Each row is a point. To make a cloud, some directions were put in groups of two or more. Within a group, all points are equally far from the middle, so they leave a hole (a ring in 2 directions, a hollow ball in 3). The other directions are filled evenly. Then the cloud was stretched, turned, moved and blurred a little. How many holes are there, and how many directions does each take, smallest first?
In the rows, zero is written as 128.

Cloud (22 x 3):
[[131  80  73]
 [ 74 149 124]
 [ 76 149 111]
 [134  49 128]
 [134  50 112]
 [ 60  95 122]
 [122 130  69]
 [126  65  83]
 [157  72  97]
 [170 117 151]
 [117 110  65]
 [ 92  59 148]
 [113 166 126]
 [156 135  89]
 [123  80 177]
 [142 114 177]
 [153  98  77]
 [ 85 117  75]
 [ 62  86 120]
 [ 93  58 148]
 [143  57 145]
 [139 129 174]]
Holes: 1 (3)

Cloud:
[[177 122 114 146]
 [ 99 108  59  75]
 [115 158 163 183]
 [176  92 182  92]
 [ 77  97 108 180]
 [ 97  98  63 165]
 [173 146 126 170]
 [ 87 170 105 165]
 [113 158 180  82]
 [ 99 102  64 106]
 [ 84 150 145  84]
 [ 73 108 133 140]
 [100  59 140 122]
 [ 96  99  76  82]
 [ 98 108  58 101]
 [ 88  52 169 136]
 [171 105 102 166]
 [176 143 111 161]
 [ 90 163 127 167]
 [118 149 197 113]
 [ 75 141 104  75]
 [156 145 192  75]
 [100  60 149  68]
 [174 129 160 111]
 [153  65 147  89]
 [157 145 188  91]
 [ 83 124  65  79]
 [ 95 177 107 165]]
Holes: 1 (2)

Cloud:
[[142 185 173 181  73 112]
 [190 186 145  94 147  91]
 [137 104 185 112  91 163]
 [112 168  79 142 101 189]
 [ 83 128 114 146 143  82]
 [139 186  64 134  87 117]
 [156 144 196 184 119 156]
 [207 147 109 148  74 158]
 [185 187 162 101 157 149]
 [209 167 134  99 163 118]
 [106 124 154  74 159 140]
 [116 188 148  80 165 118]
 [155 194 164 121  93  68]
 [181 101 110 104  64 138]
 [175 194 110 124  84 176]
 [186 107 111 155 164 174]
 [141  99  68 131  87 115]
 [163 158 190 158  66 110]
 [118 188  98 167 154  88]
 [164  96  98 158  80 170]
 [ 94 197 170 155  92 151]
 [197 170  90 160  79 119]
 [ 75 165 172 118 126 164]
 [158 171 145 194  90  81]
 [195 109 129 107 149 178]
 [158  97  71 106 125 104]
 [153 105 131 194  79 141]
 [201 161 150 101 103  75]
 [100 129 148  76 150  94]
 [157 191  72 153  96 106]
 [193 109 121 121 122 191]
 [166 138 153 183 121  65]
 [ 97 171  90 169  88 162]
 [ 86 176 124 172 147 176]
 [114 152  69 123 176 143]
 [185 146 127 191 136 182]
 [158 191  79 100 159 114]
 [111 199 165 171  76 125]
 [127 194 166 187  83 134]
 [116 197 170 181 129 161]
 [170  98  98 135  80 176]
 [164 112 171 115  66  89]
 [113 195 146 185 157 163]
 [118 158 111  77 137 189]
 [119 156  95  92  96 192]
 [192 158 162 111  81  78]
 [141 101 162  94 130  74]]
Holes: 3 (2, 2, 2)

Cloud:
[[171 154  91 172 174  84  80 164]
 [131 222 121 103 105  92 147 138]
 [135 137 133 125 132  52  57 138]
 [ 59 149  81 146 125 131  61  85]
 [ 77 179 128 172 113  46  96  83]
 [152 160 187 133 112 114 135  60]
 [134 110 100 101 128  87  82  79]
 [102  96  88 113 144 143 109  75]
 [ 96 201  70 146 140  66 166  95]
 [144 112  90 120 164  72 112  79]
 [ 81 158  89 129 117 140 153 201]
 [161 163 139  88 130 129 167 140]
 [152 136 149 164 158 181 157 170]
 [ 93 177 130 214 211 115 118 113]
 [ 88 163 127 220 173 130 156  67]
 [ 76 195 127 162  53 113  97 135]
 [129 140 122  71  91  98 148 126]
 [122 142 173  90 124 112 105 171]
 [152 195 109  94 146  66 143 115]
 [182 155 171 133 174 167 101 106]
 [153 107  64 150 160 107  81 131]
 [118 133 170  96  90 157 158 127]
 [159 190 140 232 147 103 148 128]
 [127 141 151  70 115 127  98 158]
 [ 88 214 102 146 116 138  90 193]
 [ 59 118  92 212 114 118 139  80]
 [ 84 193 112 142 184  66  74 105]
 [143 138 125 126 142  47 130  62]
 [ 88 190 161 182 149  61  77 107]
 [120 111 118  77 107 125  83 101]
 [139 196 182 164 127 145  48 127]
 [178 205 115 121 158 142 102 165]
 [104 198 138 130 184  97 100  61]
 [ 77 128  93 213 137 113 193 113]
 [ 90 125 152 179  89 135 140 190]
 [166 119 125 227 127 114 105  86]
 [ 95 201  77 190 155  91 179 139]
 [ 75 153 153 105 181 137  89 152]
 [ 77 168 193 167 143 186 115 133]
 [ 90 128 164 138 187  72 158 130]
 [126 124 121  95  74  89  89  98]
 [155 135 155 212 127  95  62 134]
 [ 61 196 137  89 112 141 144 123]
 [ 84 169 182 134 173 183 121 131]
 [103 123 130 174 207 116 103 167]
 [105 132 185 133 196 148 111 133]
 [ 97 227 165 116 139 126  92 146]
 [130 103  75 149  76 144 162 115]
 [103 132  97 109 145  71 176 161]
 [123 108 121 157 197 143 159  80]
 [ 73 115  93 147  81 178  87 140]
 [169 159  70 170 155 135  85  73]
 [ 52 151 179 188 106 110 155 130]
 [ 73 110 141  98 134  95  77 120]
 [160 158 117 116 134 104 183 161]
 [148 147  76  92  77 113 107 109]
 [113 186  80 120 149 115  71  63]
 [ 88 161 118 129 161 201 127  79]
 [ 94 180 104 225 193 105 142 134]
 [ 66 129 131 209 158 126  71 147]
 [ 55 154 195 154 140 136 100  98]
 [ 70 171 153 137 105 191 111  76]
 [ 67 163 123 134 190 110 101  67]
 [142 176 120 151 119  60 171  68]
 [135 194 153 225 121 128  80 154]
 [ 63 112 158 143 129  79 163  81]
 [124 188 146 122 100  77  52 142]
 [ 82 107 137 164 127 165 154  54]
 [155 126 155 132 125 128 163  53]
 [138 171 128 234 164  78 100  91]
 [102 215  92 150 180 142 130 175]
 [153 122  81  96 169 115 110 102]
 [ 90 184  89 169 184  82 155  71]
 [ 65 178 122  80 128 150 152 117]
 [ 55 163 184 169 118 144  79 115]
 [132 111  79 150 187  96 101 160]
 [150 180 133 106  84 152  55 127]
 [ 79 189  81  98 121 156 116  82]
 [111 103 131 119 150  65  70 121]
 [103 117 176 214 156 130 143 158]
 [190 156 109 212 146 158 108 140]
 [ 95 178 110 155 163 200 105 174]
 [120 118 182 127 188 139 134  88]
 [165 185 132  83 141 104 140 144]
 [155 136 133 205  61 123 126 135]
 [142 168  74 226 122  97  82 130]
 [175 179 152 135 190  97 148  97]]
Holes: 2 (2, 6)

Cloud, 91 rows:
[[150 140 116 163 129  49  74 130 105]
 [ 45  98 134  61 132 145 139 137 117]
 [ 58 170 156  94 139 147 113 123 165]
 [101 131 132 174 164  31  93 163 127]
 [140 145 152 102 141 118 204 144 172]
 [ 53  66 137 127 173 146 155  89  86]
 [192 117 143  85  63 102 110  95  64]
 [119  83 198  87  98  75  47 178 134]
 [112  65 194 108 139 149  73 135  66]
 [127 146 208  83 113 135 176 122 124]
 [ 93 175 174 157  86 134 146 121  83]
 [140 110 132 101 160  85 192 118 172]
 [132  52 194 145  83 178  45 120 125]
 [134 128 167 146  79  52 115  99  97]
 [ 83 203 113 116 156 105 152 174 159]
 [181 112 145 173 101 104 103 177  66]
 [125 157 144 155 182 168 158 106  94]
 [ 90 112 132 118  86  44 133  80 160]
 [ 56  68 126  87 145 109 154 126 157]
 [202 102 175  73 116 129  53 160  70]
 [165 191 118 202 166 129 116 184 130]
 [115 128 242 130  63 127  61 144 107]
 [150 149  97  60 115 145  99 110 127]
 [123 211 126  99  75 128 158 137  68]
 [136  66 160 190  92 111 110 130  90]
 [158 101 105 145  83 114 175 188  83]
 [115 140 135 165  40 169  97 164 127]
 [120 137 117 111 162 114  23 156 143]
 [102  43 154 175 123 127  67 139 188]
 [149 118 160  97 158  77 116 176 179]
 [ 79 150 127 116 125 113 129 176 207]
 [140 151 123 149 132 192 147  92 179]
 [ 81 115 142 235 115 119  85 133 154]
 [ 62 139 177 147  80  86  95  84 104]
 [ 46 116 119 128  83 112 156 136 177]
 [ 56  88 108 141 147 184 185 106 175]
 [194 140 174 130 108 157 117 125 161]
 [118 224  95  89 173 110 102 112 157]
 [ 47 152 119 123  91 122 162 200 117]
 [ 70 154 180 139 160 167 119 165 143]
 [103 118 157 183 110  89  94 101  75]
 [153 124 160 140 144 180 137 105  85]
 [ 86 100 203 128 169  88 113 150 117]
 [ 63 137 112 123 102 140 201 131 192]
 [ 51 131  75 153 183 122 130 156 131]
 [ 98 109 118 170 159  80 147  75  77]
 [157 118 103 153 117  66 103 134  96]
 [142 194 192  91 153 125 136 150 123]
 [162 146  99 107 139 146 189 124 105]
 [117 157 188  90  87  52 161 127  66]
 [116 230 164  74  95 137 145 124  76]
 [136 161 133 129 207 155 198 107 121]
 [129 106 151 160  90 186 148 115  63]
 [ 63 104 141 190  94  98 132  79 130]
 [ 36 106 130 191 101  94 130 118 149]
 [143 180 106  94  79 183 122 107  81]
 [ 53 101 177 112  92 111  64 176 138]
 [114 107 166  67 101  93  51 136 170]
 [139 213  62 121 162  86 135 102 137]
 [143 194 102 150 141 172 118 131 122]
 [ 84  84 174 176  64 107  72 126 135]
 [114 215 135  70 152 111 176 144 110]
 [108  81 152 195 102 120 122 120  68]
 [125  24 168 173 146 133 112 151 132]
 [202 168 113 113 123 117  64 160  97]
 [186 145 163 131  77 128 136  82 109]
 [121  84 109 187 110  53 105 155 154]
 [ 60 153 195 122 129 131 172 127  65]
 [121 132 223  89 125 106  75 135  55]
 [ 90 149 107 164 108  96 133 205 193]
 [ 41 150 141 144 140 158 136 146  92]
 [101 147  84 198 114 166 142 154 137]
 [177 145 177 180  68 148  98 161 139]
 [155  73 162 197 201 155 107 156 140]
 [105 124 219 145 131  85  79 127 147]
 [115 137 203 117  97  94 158 193  63]
 [173  96 154 114 170 104 121 141 154]
 [ 97  70 174 123 148  96 155  83 152]
 [106 210 120 183 118 141 122  63 140]
 [ 44 131 122 191 179 149 116 163 123]
 [151 142 162 166  59 138 140 190  81]
 [ 85  89 154 120 146 106 114 114  38]
 [168 109 138  74 130 106 110 144 155]
 [ 84 123 119 171 137  34 161  99  96]
 [185 135 125  70  90 152 137 131 118]
 [ 77  60 110 188 148 176 125 115 156]
 [ 87  64 169 154 136 164 151  90 144]
 [115 158 106  55 129 129  79 100 109]
 [ 61  83 112 193 113 169 179  99  98]
 [ 63  65 109 191  90 135 128 122 138]
 [175 198  97 151 118 117 163  87 141]]
Holes: 2 (3, 3)

Cloud, 102 rows:
[[137 143 128 150  99 193 110  67  72]
 [151 157 117 143  66  84  98  47 123]
 [105 109 147 160 103  93 167 130 186]
 [120 199 170 119 148  94 120 196  96]
 [144 181 158  78 187 115 102  97  88]
 [156 131  87  92 134 164 124 154  76]
 [ 82 205  97 151 120  74  90 149 139]
 [189 200 173 134 120  99 168 100 131]
 [134 141 142 192  97 172 107  50 101]
 [ 57 122 120 155 126 134  60 109 202]
 [156 224 133 185  89 154 126 127 111]
 [155 229 106 149  51 146 100 145 118]
 [ 82 151 206 126 147 127  87 173 100]
 [130 204 155 161 107 122 174 160 142]
 [198 151 128 162 103  87 134 195 108]
 [133 152  83 151 133 177  77  74  78]
 [ 95 164 121 137  53 109  87 211 143]
 [ 95 154 142 147  46 153 121 194 170]
 [124 185 169  95  94 170  69 103  85]
 [148 177 174  82 120 104  57  89 100]
 [114 177 152  88 122 171  54 137  87]
 [149  92 178 172 111 159  41 151 121]
 [162 175 115 148 110  60 165 102 147]
 [141 165  63 150 113 129  52  64 122]
 [ 54 163 160 185 129 133  65 157 136]
 [128 180 138  85  76 127 106 146 196]
 [113 187 114 189  70 178 114 133  91]
 [132 178 112 112 141 117  71  54  74]
 [144 139  96  95 126 195 125 121 139]
 [109 107 127 129  86  96 136 137  55]
 [132 127 184 185 155  57 143 136 110]
 [181 147 135 104 138 102 137  94 180]
 [123 132 134 151  61 204  57 109  90]
 [164 106  88 146 100 116 118 189 176]
 [ 75  58 118 152 149 172  85 129 156]
 [158 194 145  80 105 138 151 116  69]
 [ 70 154 178  88 175 102  88 127 138]
 [176  93 172 180 143  91 135  93 123]
 [152 191 133 190 130 132 135 151  66]
 [125 194 109 135  90 105  65 188  73]
 [ 97  94 133 159  53 174 128 171 118]
 [146 142  91 150  90 184  55 138  59]
 [144 213 131 106 107 185  78 152 110]
 [179 115  79 133 106 182  80  87 104]
 [173 123 132  88  66 126 103 194 151]
 [ 86 176 170 118  81 121  91  57 148]
 [157 114  95 172 115  66  68 173 143]
 [177 202 134 132 148 116  56 144 151]
 [169 194  98 141 125  99 174 128 106]
 [ 98 164 140 178 132 114 142  89 202]
 [188 146 153 103  74 186 116 183 114]
 [103 190 103 120 127 190  80 135 104]
 [123  98 212 142 107 124 143 139 166]
 [186 158 131 174 181  76 148 121 116]
 [ 77  90 161 179 132 121  89  86 190]
 [115 108 136 108 155 109 112  33 125]
 [ 58 102 179 109  87 101 113 114 133]
 [114 191 118 161 125 154  97  62  74]
 [147 144 144 121 191 130  91 200 118]
 [ 85 157 154  85 114 144  63 179 163]
 [139 147 114  80  97  72 148  87  86]
 [ 82 114 134 217  70 136  72  92 136]
 [199 208 180 106  90 108 138 113 106]
 [ 89 111  88 191  75 161 110 156 195]
 [171 109 154  71 114  98 142 159 112]
 [117  96 159 114  59 186  79 124  96]
 [167 183  72 176  90 175  61 138 117]
 [134 149 152 157 142 208  95 180 117]
 [144 134 166  62  79 135 108 146  76]
 [ 59 133 119 216  95 151  60 135 152]
 [102  90 115 124 111 132 106 210  90]
 [109 118  47 103 112 153 119 109 137]
 [ 90 149 199 168 105 188 133 128 147]
 [209 162 154 148 122 111 154  75 131]
 [ 90 112  96 138 113  57 143  77 131]
 [134 152  84 183  34 152  87  90  96]
 [ 76 126  88  99  53 170  65 153 115]
 [ 48 127 140 189 107 115  83 108  86]
 [124  85  86 201 153 162 103 142 109]
 [101 121  77 184 140 196  84 122 137]
 [ 96 148 129  79  85  65 143 144 115]
 [127 141 153 214 129  66  99  95 105]
 [157 121 101 161 128 108 157 131  57]
 [132 149 129 145 164 181 115  60 149]
 [ 62 107 123 106 104 114  84  50 122]
 [201 133 176 134  60 136 114 171  99]
 [115 117  59 142  77 132  91  61 164]
 [195 107 188 126 141 157 115  96 101]
 [169 103 120 126 100 187 112 129 183]
 [188 122  54 137 120 105  98 133  86]
 [140 171  65 139  76 109  29 126 102]
 [ 80  83 104 151  93 183 121  75 144]
 [ 88 156 121 104  97 168 109 118 202]
 [ 94  97  99 119  81 107  65  65  92]
 [152 203 112 124  44 145  72  81 115]
 [ 79 174  92 101 133  76  92 148  81]
 [170 103  99 109 167  91 128  84 119]
 [136 103 120  87 151  87  67 179  91]
 [112 212 169 187 125 110 128 155 151]
 [ 86 122 170  90 128 171 117  91 165]
 [ 75 105  55 157  69 124  60 166 150]
 [103 169 175  81 107  68  91 175 129]]
Holes: 1 (9)
